Every row gives one point. Each copy is the shape, with its points in the same order, turned, moved and blurred by noise. Some copies are also mirrored. Which?

Shape (7 x 3):
[[ 3.3 -2.4 -2.0]
 [-2.2 -1.4 -1.3]
 [-5.3  4.0  4.8]
 [-2.5  0.0  0.5]
 [ 3.6  5.0 -1.8]
 [-3.4  1.5  0.7]
 [-0.1 -2.7  0.0]]
Copy 1 (7 x 3):
[[-0.6 -4.5 -2.0]
 [ 3.0  0.0 -2.1]
 [ 2.7  5.4  5.8]
 [ 2.4  0.8  0.5]
 [-5.9  1.6 -0.7]
 [ 2.6  1.1  0.6]
 [ 2.2 -3.3  0.1]]
Copy 1 is: mirrored
Copy 2:
[[ 4.5 -3.3  1.9]
 [-0.8 -2.4  3.6]
 [-5.2  5.1  2.1]
 [-1.3 -0.1  3.3]
 [ 1.2 -1.2 -4.6]
 [-2.7  0.3  1.9]
 [ 1.6 -1.3  4.0]]
Copy 2 is: only turned

Shape, 8 rows:
[[-3.8 -0.5  1.5 -1.3]
 [ 1.9  4.2 -2.5  1.2]
 [-2.3  2.3  0.1 -2.7]
 [ 1.2 -4.1  2.3 -0.9]
 [ 2.9 -2.7 -0.8 -2.2]
 [ 2.3  4.2  2.9  1.0]
 [ 1.7 -4.3 -8.6 -0.9]
 [ 0.9  2.5 -1.2  1.6]]
Copy 1, 8 rows:
[[-4.2  3.1 -0.8  0.8]
 [-0.3 -4.4 -3.6 -0.8]
 [-3.4  1.7 -4.2  0.0]
 [ 1.4  4.1  0.9 -0.3]
 [ 2.4  2.5 -1.3 -3.2]
 [ 1.0 -1.6 -3.7  3.8]
 [-0.2 -0.6  0.4 -9.9]
 [-0.6 -2.7 -1.8  0.0]]
Copy 1 is: only turned
Copy 2:
[[ 4.0  1.6  3.1 -2.5]
 [-1.8  4.2 -2.4  1.3]
 [ 3.1  3.2 -0.3 -3.5]
 [ 1.0 -3.2  2.1 -1.7]
 [-2.0 -1.8  0.1 -2.8]
 [ 2.3  1.5 -4.0  2.0]
 [-7.8  2.5  3.9 -4.2]
 [-0.4  3.3 -1.0  0.7]]
Copy 2 is: only turned

Shape, 11 rows:
[[-1.0  1.9 -3.3 -3.4  1.8  2.2]
 [-3.9 -4.3  4.1  3.4 -2.0 -3.4]
 [-0.7 -3.1 -0.1 -3.8 -2.1  0.6]
 [ 1.6  3.5 -2.5 -5.5  3.1  0.5]
 [-7.3  1.8  0.1 -2.9 -2.7 -5.1]
 [ 1.0  3.6 -5.0 -2.8  0.4  0.6]
 [-5.3 -1.9  5.1  3.8 -1.2 -1.4]
 [ 0.1  2.2  0.2 -1.5 -2.9  1.4]
 [-0.9  2.8 -3.4  1.5  0.7 -3.2]
 [-2.1  4.0 -2.3  0.5  1.2 -0.8]
 [ 2.9  3.1 -0.6 -2.8  1.1 -0.5]]
Copy 1, 11 rows:
[[ 0.7 -1.3 -2.3 -4.1  1.2  2.1]
 [-3.4 -5.2  5.0  4.0  0.3 -4.0]
 [-1.6 -3.7 -2.9 -0.1 -1.2 -2.1]
 [ 3.8  0.1 -3.8 -1.8  1.3  3.0]
 [-0.5 -6.2 -0.5  2.1  8.1 -1.3]
 [-0.3  0.7 -3.4 -2.3  2.1  4.1]
 [-2.4 -3.9  6.3  1.9  1.8 -5.2]
 [-1.3  1.2 -1.9 -0.8  1.8 -2.4]
 [-1.7 -0.1  2.0  1.1  3.4  3.7]
 [-0.1  0.3  1.3 -1.2  4.1  2.0]
 [ 2.2  1.6 -2.0  0.4  0.3  1.6]]
Copy 1 is: only turned
Copy 2 (11 x 6):
[[ 1.5  3.7 -1.8 -2.7 -1.6 -0.3]
 [-6.7 -5.7 -1.2  1.6  1.2  2.2]
 [-1.3 -1.9  0.0 -3.6  0.2 -2.9]
 [ 5.4  3.8 -0.4 -3.4  0.1  0.4]
 [-4.9 -0.5 -2.6 -6.4  3.4  5.1]
 [ 1.1  6.3  0.9 -2.7  0.2  0.0]
 [-5.8 -5.0 -2.0  1.6 -1.3  4.6]
 [-1.0  1.0  2.9 -2.7 -2.3  1.0]
 [-1.6  4.4 -0.3  0.6  2.5  3.0]
 [-0.9  4.2 -0.9 -0.9 -0.1  3.6]
 [ 3.5  2.1  2.2 -1.5  0.3  1.3]]
Copy 2 is: only turned
Copy 3:
[[ 2.1 -2.6 -2.8 -0.5 -0.7  2.9]
 [-0.7  2.0  6.0  4.2  0.5 -4.0]
 [-1.4  0.5  1.6  0.2  0.5  3.9]
 [ 4.4 -4.4 -2.0 -3.8 -1.8  4.1]
 [-0.4 -6.9  4.6  5.5  0.0  1.2]
 [ 0.8 -5.1 -3.0 -3.2 -1.4  1.1]
 [ 0.4  1.7  4.3  5.5 -2.0 -4.7]
 [-1.7 -1.7  0.5 -0.4 -4.1  1.3]
 [ 1.2 -6.1 -0.1 -1.5  0.2 -3.4]
 [ 1.5 -4.8 -1.0  0.3 -1.8 -2.2]
 [ 2.9 -2.7  0.7 -4.4 -2.5  1.5]]
Copy 3 is: mirrored
Copy 4:
[[-0.9  0.5  0.6  1.9 -1.5 -5.2]
 [ 5.6 -0.2 -0.5 -1.9  0.7  6.4]
 [ 4.1  3.5  0.7 -0.3  0.7 -2.6]
 [-1.3  0.7  2.3  5.5  0.2 -5.3]
 [ 5.7 -1.1  5.2  1.6 -4.8  1.8]
 [-3.2  2.6  2.1  3.4 -3.0 -3.6]
 [ 4.2 -3.1  0.8 -3.8  1.5  4.9]
 [-0.5  2.6  3.7 -0.6  0.2 -1.0]
 [-1.8  0.4  0.6  2.8 -3.2  1.9]
 [-1.6 -1.3  1.8  1.8 -2.7 -0.2]
 [-2.0  2.0  2.9  3.8  1.4 -2.0]]
Copy 4 is: only turned

Shape, 13 rows:
[[  3.0   0.7  -5.9  -3.2  -1.2   1.7  -1.2   1.1]
 [-12.3   0.5   0.2   0.0  -4.1   0.5   2.7   1.4]
 [  2.1  -3.6  -0.2  -0.2   0.3   0.4   1.2   0.1]
 [ -0.2   1.0   2.1  -2.3  -2.1  -0.4   1.3  -5.0]
 [  3.0  -4.5   2.0   1.8   5.5  -0.4   3.0   0.1]
 [ -2.2   0.9   1.2   1.1  -2.6   1.4  -2.4   2.5]
 [  1.6  -0.7  -3.6   2.4  -3.5  -0.9   1.7   2.1]
 [  2.1  -1.6   1.9   0.5  -2.7  -0.8   1.4  -4.3]
 [  1.9  -0.1  -7.5  -1.8   1.9   0.6  -8.1   0.5]
 [  2.8   1.6   1.1   2.3   0.0  -0.5   1.1  -4.2]
 [ -3.6   0.1   1.7   1.7   6.7   0.5  -1.3   1.3]
 [  3.5   0.6  -1.5   1.9  -3.6  -6.9  -0.6   2.3]
 [ -2.6  -0.2   1.4  -0.6   3.3  -0.5   1.7   2.4]]
Copy 1:
[[ 1.6  1.1 -3.7 -1.7  3.3 -4.1  2.9  4.3]
 [ 4.5  3.0  7.3 -2.0 -8.4 -0.6 -2.2  3.6]
 [-1.5  0.2 -1.1  0.9  0.7  0.1  3.1 -0.5]
 [ 1.3  1.5 -1.0 -2.9 -2.7 -3.6  1.0 -4.5]
 [-5.2 -1.0  1.9  3.1  2.5  0.4  3.2 -3.3]
 [ 2.2 -1.0  0.8 -3.4 -0.6  1.4 -1.8  1.7]
 [ 3.8  2.8 -1.3  1.9  2.2  1.1  1.2  1.6]
 [ 1.5  0.8 -2.5 -0.2 -1.3 -0.8  1.8 -4.9]
 [-0.6 -3.5 -6.0  0.2  3.0 -5.7 -2.0  6.8]
 [ 2.0 -0.5 -0.8  0.2  1.8 -2.6  0.1 -5.5]
 [-3.9 -3.2  5.4  0.0  0.8 -2.3 -2.5  0.5]
 [ 1.4  5.2 -4.1  1.4  3.4  1.7 -3.8 -0.5]
 [-2.6  1.0  4.3 -0.8  0.2 -1.0 -0.2  0.6]]
Copy 1 is: mirrored
Copy 2:
[[-0.2  6.0  4.1 -2.3  0.4 -0.6  0.1 -0.1]
 [ 9.1 -3.5 -1.3 -7.6 -5.4  0.6  6.2 -2.1]
 [-1.4  0.0  0.4 -0.6 -1.3 -3.4  0.5 -2.4]
 [ 0.8  0.1  0.9  2.2 -6.0  1.5  1.3 -1.1]
 [-2.9 -2.6 -2.1  2.4  1.0 -3.9 -1.0 -6.3]
 [ 1.4 -1.7 -0.7 -3.9 -0.4  0.8  1.7  2.7]
 [ 0.7  3.6 -1.7 -2.4 -0.9 -4.1  2.7  0.8]
 [-1.6  0.2 -1.0  1.9 -5.9 -1.6  1.0 -0.3]
 [ 0.1  5.0  3.3 -5.5  1.7  1.0 -7.1  0.0]
 [-1.9  1.3 -3.5  2.3 -3.0  1.1  0.4 -1.4]
 [ 2.2 -3.8 -2.7 -2.6  2.8  1.9 -2.0 -4.9]
 [ 3.4  3.2 -2.7  2.0 -0.6 -4.8 -1.0  4.1]
 [ 3.1 -2.8 -0.5 -0.9  1.1 -0.1  1.5 -3.1]]
Copy 2 is: mirrored

Shape (15 x 9):
[[ 1.3 -3.0 -4.8  2.4  3.1 -3.5 -2.5 -1.3  3.4]
 [ 0.1  1.1  1.7 -4.1  2.3  1.6 -4.9 -3.2  4.8]
 [-6.0 -3.8  1.0 -0.4 -1.0 -4.5  0.1  3.3  2.0]
 [-3.6  0.7 -2.0 -3.5 -1.2 -4.4  0.1  4.6 -2.6]
 [ 0.3 -1.6  2.1  0.3 -1.9 -0.3 -0.6 -1.4  0.2]
 [-1.1  2.7  0.3 -3.3 -6.0 -0.7  0.1  0.6  1.4]
 [ 1.9 -0.8 -1.8  3.9  2.9  0.5  2.7  2.7  4.1]
 [-2.2  3.5  0.2  4.4  3.2 -1.0  3.4  3.6  1.7]
 [-5.1 -0.6  0.7 -1.0  2.4 -1.5 -3.2  0.4  0.4]
 [-2.1 -1.8 -3.2  3.8 -0.8  3.8  1.0 -1.1 -2.8]
 [-3.4  4.1 -2.5  2.4 -4.1 -1.2  1.3 -1.1  3.5]
 [ 3.1  2.2  0.3 -2.9  2.4 -3.7 -1.6 -4.1  0.6]
 [-1.9 -3.8 -2.2  0.8 -0.9  3.9  2.4  3.6 -3.0]
 [ 0.1 -0.6  1.3  0.2 -5.8 -0.2 -2.2 -1.7 -0.3]
 [-5.2  0.0 -3.3 -4.1  2.3  4.4  1.7 -4.4 -2.7]]
Copy 1 (15 x 9):
[[ 3.3  5.7 -1.8  1.3 -4.5  0.3  2.5 -2.9  3.9]
 [ 1.4  4.3  6.0  4.7 -5.3  0.9 -1.3 -1.7 -3.0]
 [ 1.6 -2.9  1.2  4.1 -1.8  1.5  4.0  3.6  4.5]
 [ 0.2 -0.2 -1.2  1.2 -0.9 -0.4 -0.3  7.5  1.9]
 [ 1.1 -1.2  0.4  1.6 -1.8  2.9 -0.9 -1.8 -0.7]
 [ 2.2 -0.2  1.6  1.1  0.7  3.3  0.6  4.0 -4.5]
 [ 2.3  2.0  1.8 -2.2  0.3 -2.7  3.3 -4.0  2.9]
 [ 2.2 -2.0  2.0 -3.8 -2.2 -5.2  3.4 -0.2  1.3]
 [ 0.2 -0.4  1.5  4.6 -5.6 -1.6  0.9  1.7  1.2]
 [-2.6 -0.8 -4.5  1.1 -0.7 -1.6  2.5 -3.6 -1.9]
 [ 3.5 -0.1 -0.4 -1.1 -2.4  0.8  6.1  1.7 -4.4]
 [ 1.6  4.0  2.1 -1.5 -6.6  2.9 -3.6 -0.1 -0.6]
 [-3.7 -1.3 -2.6  2.0  3.3 -2.0  1.4 -1.1  0.9]
 [ 2.9 -1.6 -1.4  3.0 -0.8  4.2 -0.6 -0.6 -3.7]
 [-8.4  2.0  0.0  2.0 -4.6 -0.7  1.7  0.4 -3.9]]
Copy 1 is: only turned
Copy 2, 15 rows:
[[-0.4 -2.4  1.2  5.7 -6.1 -3.8 -3.0 -1.8  2.1]
 [-3.0 -3.2  9.0 -0.6 -4.0 -3.9 -1.1  2.9  3.1]
 [ 2.3  3.7  2.4  3.5 -1.2  0.0 -1.2  0.8  9.0]
 [ 0.0  4.1  1.1 -2.3 -2.3  1.4 -4.3 -2.4  6.9]
 [-0.9  1.4  1.9  0.7 -1.7 -3.8 -1.9  3.9  2.1]
 [-2.8  3.6  3.1 -2.5 -3.9  0.6 -5.1  5.4  4.6]
 [-2.1 -1.4  1.4  6.6 -0.7  1.0 -3.5  0.3 -0.6]
 [-3.8  1.3  1.0  4.1  0.0  4.5  0.2 -0.8  0.7]
 [ 0.4 -0.2  4.4  0.0 -2.4 -1.4  1.2 -0.7  5.9]
 [ 3.5  0.2 -1.4 -0.2 -2.8 -0.1 -0.4  2.7 -2.1]
 [-2.9  2.7  1.2  1.9 -7.0  3.1 -1.3  4.6  2.4]
 [-5.1  1.7  5.2 -0.3 -4.6 -5.9 -2.9 -1.1  1.1]
 [ 4.9  0.7 -0.7 -0.1  1.2  1.6 -3.7  1.8  0.4]
 [-1.3  1.8  0.2 -1.6 -3.1 -4.0 -2.6  6.5  3.7]
 [ 4.9  2.4  6.3 -3.9 -4.5  0.1 -0.5  0.0 -2.6]]
Copy 2 is: only turned
Copy 3, 15 rows:
[[ 2.1 -0.9  6.0  3.3  1.5  2.6 -0.1 -3.5  2.4]
 [-1.8 -2.5 -1.6 -0.1  0.1  1.4 -5.0  1.1  5.4]
 [ 4.1 -0.6  0.6  2.5 -1.9 -2.6  5.6  4.0  3.0]
 [ 0.8 -0.5  4.7 -1.0 -3.5 -6.2  3.1  2.5 -0.3]
 [ 1.1  1.2 -0.5 -1.1  0.4  1.4  1.4  0.9 -1.0]
 [-1.5 -3.8 -1.3 -4.9 -1.5 -2.1  3.4  1.1 -1.3]
 [ 0.6 -2.5  2.9  5.7  4.6  1.1  0.6  1.2 -3.0]
 [-1.3  0.1  0.6  6.0  4.4 -4.1  1.6  1.1 -2.4]
 [ 1.2  1.2 -0.6  3.1 -2.4 -2.7  0.2  1.2  3.6]
 [ 0.1  1.6 -0.5  2.9 -2.5  1.0  1.3 -3.6 -5.1]
 [-2.7 -3.9 -1.0  0.7  1.0 -2.5  4.4 -2.9 -0.9]
 [-3.6  1.3  4.8 -2.8  1.8  0.5 -2.2  1.1  3.0]
 [ 2.2  0.1  1.1  2.2 -3.8 -0.3  1.2  1.3 -6.9]
 [ 1.7 -0.1 -1.9 -4.3 -0.5  0.4  2.3 -1.0 -0.8]
 [-5.7  1.4  0.1  3.5 -8.7  0.9 -1.1  0.2 -1.2]]
Copy 3 is: only turned
